Each row of a before or after table is a point. One or more steps were done to the points. Then noise was added and the rows were shuffled. The steps act on how far a point lies along the listed directions, d1 being the first. Write out the steps. A step turns or swaps two directions, mirrors them in a line or flattens them onto one, adds a multiple of one to another, or multiplies one. Angles are multiples of 10 degrees, from the lower direction toward the higher: turns from -170 to 170, lines from 10 to 170 but not 90. Use the fewest steps. Two steps may share a direction if one is a turn and the other turns, adds or multiplies; they go together, in the order done. Otherwise the lowest direction goes first.

Directions:
(1): [ 31 -43  27]
(2): [-49 -18  28]
(3): [-12 -37 -45]
Before:
[[ 14 -34   3]
 [ 18  67 -29]
 [ -1   8 -37]
 [-10 -39  23]
 [  9  20   2]
 [ 17 -61   3]
 [-59 -18 -32]
 [  3  30 -54]
 [ 11 -56 -66]
 [-45 -32  -2]
 [ 16 -50  33]]
After (11 x 3):
[[ 13 -22  25]
 [ 23  -4  -7]
 [-21  32  18]
 [-42  21 -12]
 [-32  38  23]
 [-30   6  84]
 [ 36 -33  37]
 [ 66 -25   3]
 [-54 -17   4]
 [-40 -49  26]
 [-31  53 -10]]
Steps: turn d2 and d3 by -60 degrees; turn d1 and d3 by -150 degrees

Directions:
(1): [ 13  12 -52   7  36  16  55 -40]
(2): [ 27 -54  40  38  36  36  -1  -8]
(3): [ 18  -8   3 -58 -35  65   6  -8]
Before:
[[ -58   46  -13   18  -20 -109  -19   14]
 [  29  -22   26  -14    2   44   12  -11]
 [ -33   20   11   -7  -15  -29  -17   16]
 [   8   48  -47  -27    8  -33   53  -35]
 [ -34   -7   32   28   23   -6  -35   10]
 [  17   -2  -14   54   59   -8   61  -71]
 [   1   16  -72    4   21   -5   34  -19]
 [   7    8   24  -28  -46   33   -9   15]
 [   6   -2   -1   96   53  -33   -5   -1]]
After (9 x 8):
[[ 41 -21  11 -21   3  74  52 -68]
 [ 43 -49  74  -4   5  30  -6  -2]
 [-15  17   9  45   7 -43  -5  17]
 [-26  11  24 -19 -22 -10 -26  17]
 [ 26 -56  19   5   9  56  -8   2]
 [  5  12 -15  24  39 -23  29 -22]
 [-39  39 -20 -33 -10  11 -10  -9]
 [-19  -8  54 -66 -86  15 -48  26]
 [ 28  24 -36 -54 -35  72  17 -20]]
Steps: turn d1 and d3 by 160 degrees; turn d1 and d2 by -110 degrees

Directions:
(1): [-31 -36 -45 -10  28   5 -59  40 -26  27 -32]
(2): [  0   7 -40 -29 -39 -58 -31 -19 -30 -31  46]
(3): [-53 -35 -44  -1  20  17  49 -54   1  11  24]
(4): [ 13   1  15   1  40 -60  49  14 -61  27 -10]
(5): [ 12  -9  -1 -88  11  31  30  22 -11 -44 -14]
Before:
[[-40 -41 -43 -12  36   5 -17 -12 -20  31  -8]
 [ -5   8  -1  -8  14 -46  14  -7 -22  -1  -8]
 [-38 -23 -70   4  23 -18  -9 -20 -14  21  14]
 [-28 -32 -34 -31  18  18 -12 -12 -17  -2  -2]
 [ 15   9   3  12  15 -33 -11  28 -31  39  -5]
 [ 25  41  12 -16 -54   1 -37  -3  28 -27  34]
 [  8  10   8   9 -27  13 -27  -1  26 -15  25]
 [ -1  23  12   8 -18  28  -5 -27  25 -19  25]]
After, 8 rows:
[[  69   71   49   -4  -71  -15  -84   39   30  -31   17]
 [ -96  -70 -120  -12   53   -1   56  -70  -25   31   35]
 [  46   23   26    4   12  -48  -27   62  -44   33  -22]
 [  24   19   24   13  -29    0  -44   19   20  -14   16]
 [  -7    4   -4   -6   15  -46   16   -8  -21    1   -6]
 [  -4   23    8   18  -15   22   -3  -30   21  -11   28]
 [ -66  -57  -66  -39   25   45   27  -56   -5   -4   21]
 [ -88  -77  -86  -31   57   29   43  -62  -20   34   12]]
Steps: add -0.7 times d5 to d4; turn d1 and d5 by 20 degrees; multiply d3 by 3

Directions:
(1): [ 15 -12   5  17  28   6 -18  61  28  24 -83  54   6 -15  47  -3 -33 -26]
(2): [-37 -15 -33  63  -2  45  22 -50  25 -11 -13  73  -1  28 -24 -10  39  -4]
Before, 13 rows:
[[ -25   -2   -9    4   -7   12    5  -40   21  -19   13   24   -7   31
   -43   -9   27    4]
 [  23  -16   25   16   27    0  -24  103   43   36 -113   75   20  -25
    89    3  -59  -31]
 [ -64  -20  -34   39    0   54   14  -62   22  -23    5   54   -3   16
   -30   -5   43    3]
 [ -35  -25  -34   68    7   52   26  -30   38  -18  -53  109   11    5
   -13   -6   30   -5]
 [ -15  -15  -10  -15  -13    7    5  -14    9   -6   -9   -1   16   -2
    -5  -10   19    3]
 [  16   11   -4   -9    4  -12  -12    0    4   13   -5  -13  -15   -8
     1   -1    0  -19]
 [   0  -15  -23   11   -8  -10   -8    0   -5   -6   11   13   -9    8
   -28  -11    6   17]
 [ -17  -10    8   14   11   13    3  -37    8  -10   25   17  -10   16
   -22   -3   12   -3]
 [  -1  -10   -3   21   13   -1   14   17   17    8  -33   17   -2   -9
    29  -15   -7    0]
 [   7   10    7  -21   -2    1   -9   -9    3   -6   19  -39    2   -3
   -11    4    9   20]
 [ -47   -4  -26   64    5   42   37  -49   16   -8  -23   90  -28   34
    -2   -3   29   -3]
 [ -18    0   -5   44   15   35    8   10   32    7  -59   69  -24    9
     6   -3  -18  -19]
 [  -3  -31  -19   29   13   14    1   37   28   -1  -58   58   11   -7
    19  -11  -16  -20]]
After, 13 rows:
[[-51 -26 -28  44  17  55   0 -21  38  -6 -49  85  -1   4   4  -7  17 -16]
 [  4   7  12  16  23  12  -7  47  24  16 -69  44 -22  -7  28   2 -44 -20]
 [-26  -8 -11  55  21  31  18   6  26   9 -70 101 -26  17  36  -5  -4 -19]
 [ -4   6  -1  -7  -5  10  -2 -24   7 -11  21 -27   3   3 -20   5  17  21]
 [  9  -7   6   5  13 -14  10  28   9  10 -28  -1  -3 -15  33 -13 -16   0]
 [ 15  13  -4 -11  -1 -12 -10  -9   4  10   5 -19 -14  -7  -5  -1   3 -16]
 [-12 -16  -9 -12 -12   9   5 -10  12  -2 -18   7  17  -2  -1 -11  17  -1]
 [-21  -8  -8  15   1  17   1 -25  34 -12 -20  49  -7  29 -29 -11  18  -6]
 [-18 -15   7  22  16  19   2 -25  19  -5   1  38  -8  12 -11  -4   5  -7]
 [ 49   4  55 -52  17 -44 -36 120   7  34 -63 -17  19 -45  88  17 -81 -14]
 [  0 -17 -23  14  -5  -7  -9   4  -2  -5  -1  22  -8   7 -23 -12   1  14]
 [ -6 -25 -14  48  26  33   5  30  42   0 -97 103  16 -19  28  -4 -11 -18]
 [ 18 -23  -3  -3  14  -8 -13  64  15   6 -54  24  12 -20  33  -8 -36 -19]]
Steps: turn d1 and d2 by -40 degrees
